Every row gives one point. Each copy is the shape, with its points in the same order, stretched, turned, moved and blurred by noise. Is it also mirrored, or only turned?

Shape:
[[ 42  50 -23]
 [-52  24  -5]
 [ 48 -33  31]
 [-14  34   1]
 [ 38 -58   9]
 [ 10 -16  45]
 [-21 -38  38]]
Copy 1, 7 rows:
[[-12  14  53]
 [-22  -4 -43]
 [ 84 -21  30]
 [-16  -8  -2]
 [ 97   2  11]
 [ 53 -37   3]
 [ 61 -30 -35]]
Copy 1 is: only turned
Copy 2 (7 x 3):
[[-16   9 -79]
 [-46  12   8]
 [ 67 -14  -5]
 [-30  19 -26]
 [ 71 -47  16]
 [ 40   3   2]
 [ 37  -8  42]]
Copy 2 is: only turned
Copy 3 (7 x 3):
[[ 85  30 -19]
 [-18 -25 -45]
 [ 30  32  67]
 [ 19   0 -35]
 [ 35   2  58]
 [-12  21  42]
 [-45 -12  35]]
Copy 3 is: only turned

Shape (12 x 6):
[[-55  54  -2  10   7 -37]
 [-48 -29   5 107 -17  -3]
 [ 28  24   2  11  17 -50]
 [  1 -32 -84  68 -68 -26]
 [ -3 -28  53   7 -45   5]
 [ 54  68 -12   4  67  45]
 [-13   4  21  25   3  27]
 [ 25  -5   8  48  15  19]
 [ 38 -42 -13 -74  26  60]
 [-23 -11  30  22  39 -23]
 [ 51   5   0 -72  -9 -61]
 [-45 -11  -3 -54  -6  60]]
Copy 1:
[[ -7  45  -9  -3 -12  37]
 [-53 -52 -16 -30  -3  76]
 [ 29   8  42  -4 -14   2]
 [-68 -54 -15 -22 -65   2]
 [ 18 -27 -15 -53  19  12]
 [ 33  11   0  72  25   5]
 [  1 -15 -14  -4  12  24]
 [  5 -40   1  -1  16  24]
 [ -4   4 -15   8  51 -73]
 [ -5  12  27 -23  14  30]
 [ 52  23  49 -22 -29 -64]
 [-20  23 -53  -2  31 -20]]
Copy 1 is: only turned
Copy 2:
[[ -18  -10   28   15   42  -85]
 [ -43  -84  -13   66   30  -26]
 [  44  -18   15  -13   35  -21]
 [ -41  -12  -80   68   58   62]
 [ -11  -25   52   47  -31   18]
 [ -18  -28   26 -111   22  -22]
 [ -27  -45   24   -1   -9  -19]
 [ -16  -64    7   -8    4    9]
 [  -7    5   -9  -61  -83   42]
 [  21  -57   11   10  -16  -63]
 [  68   47   18  -15    2   16]
 [ -54   18   17  -10  -62  -25]]
Copy 2 is: only turned

Shape:
[[  1  65  30  42  40  12  25  67]
 [-27   6  -9 -26 -23  22 -13 -44]
 [-42 -33  -7  -2 -15   8 -29  31]
 [ 39  32  16 -12 -30  49 -17 -46]
 [ 31  31 -20 -14  -3 -46  10  44]
 [-10   9 -45 -27 -62  43   1 -34]
 [ 19  -2 -14   7 -72  20   7 -27]
 [ 51  -6 -36  -2   3  35  13  -5]
 [ 35  49  12  63  66 -14 -16  -8]
 [-16 -36  28   7  47 -39 -56  84]
 [-11 -48  42 -36  24 -40 -35  41]
 [ 27  19  -1  49  32  11  71  -9]
 [ -3  22 -17  -9   3  51  12 -33]]
Copy 1, 13 rows:
[[ 37  52 -61  36  -5  25 -23  34]
 [-25   7 -17 -63 -23  -4  -6 -44]
 [ -2 -37   7 -62  33  23  -6   7]
 [-37  59  -5 -27 -47  39  -9 -24]
 [ 25  15  26  50   3 -48  31  10]
 [-16  -9  -2 -60 -69   4  12 -20]
 [-40 -13  -1 -16 -47   5  33  13]
 [ -7  15  32  35 -55  13 -40 -23]
 [-20  66 -11  26  -1 -33 -63  -2]
 [ 17  -3  53 -12 115  25 -20  26]
 [  8   5  49  -2 109  29  -2 -24]
 [-21  17 -39  76 -58   2 -44 -32]
 [ -2  27 -33 -23 -54  18 -35 -44]]
Copy 1 is: only turned
Copy 2 (13 x 8):
[[-81  36  19  68  25  22 -12  27]
 [  7  -4  48 -66 -12  27  57  21]
 [ 12  15 -12 -21   6 -33  44  48]
 [ -1  26   7 -70 -39  80  37 -20]
 [-48 -30 -32  -3  46  -5 -46   4]
 [ 13   4   2 -74  23  43  88  -3]
 [ 13  -4 -26 -39   2  42  71 -32]
 [ 21  20 -29 -24  38  64   4 -31]
 [-38  39  39  31  11  -2 -48 -28]
 [  0  13 -18  17 -14 -83 -70  71]
 [ 15 -28 -12 -24 -33 -42 -60  68]
 [-23  -5  29  71  40  82   5 -36]
 [  4  14  39 -37  22  63  53  -2]]
Copy 2 is: mirrored
Copy 3:
[[ 37  52 -46 -47  63  80 -29 -63]
 [-70  25  23   3 -25 -18   6   4]
 [-43 -29  39  15  24  31 -44  -6]
 [-44  22 -32 -49 -62   7  23  15]
 [ 40  -7 -33 -51  48 -21 -68 -20]
 [-75  39  24 -17 -33 -21 -29  58]
 [-30  15  36 -54 -34  -6 -12  54]
 [ 21  12 -38  -4  -9   5 -19  54]
 [ 91  39 -32  -7 -14  30 -10 -79]
 [ 23 -90 -10  17  64  54 -61 -74]
 [-16 -99  -8   2  57  10  -9 -45]
 [ 74  70 -12 -16  36  24  26  11]
 [-36  57 -16   5 -17   8   9  17]]
Copy 3 is: only turned
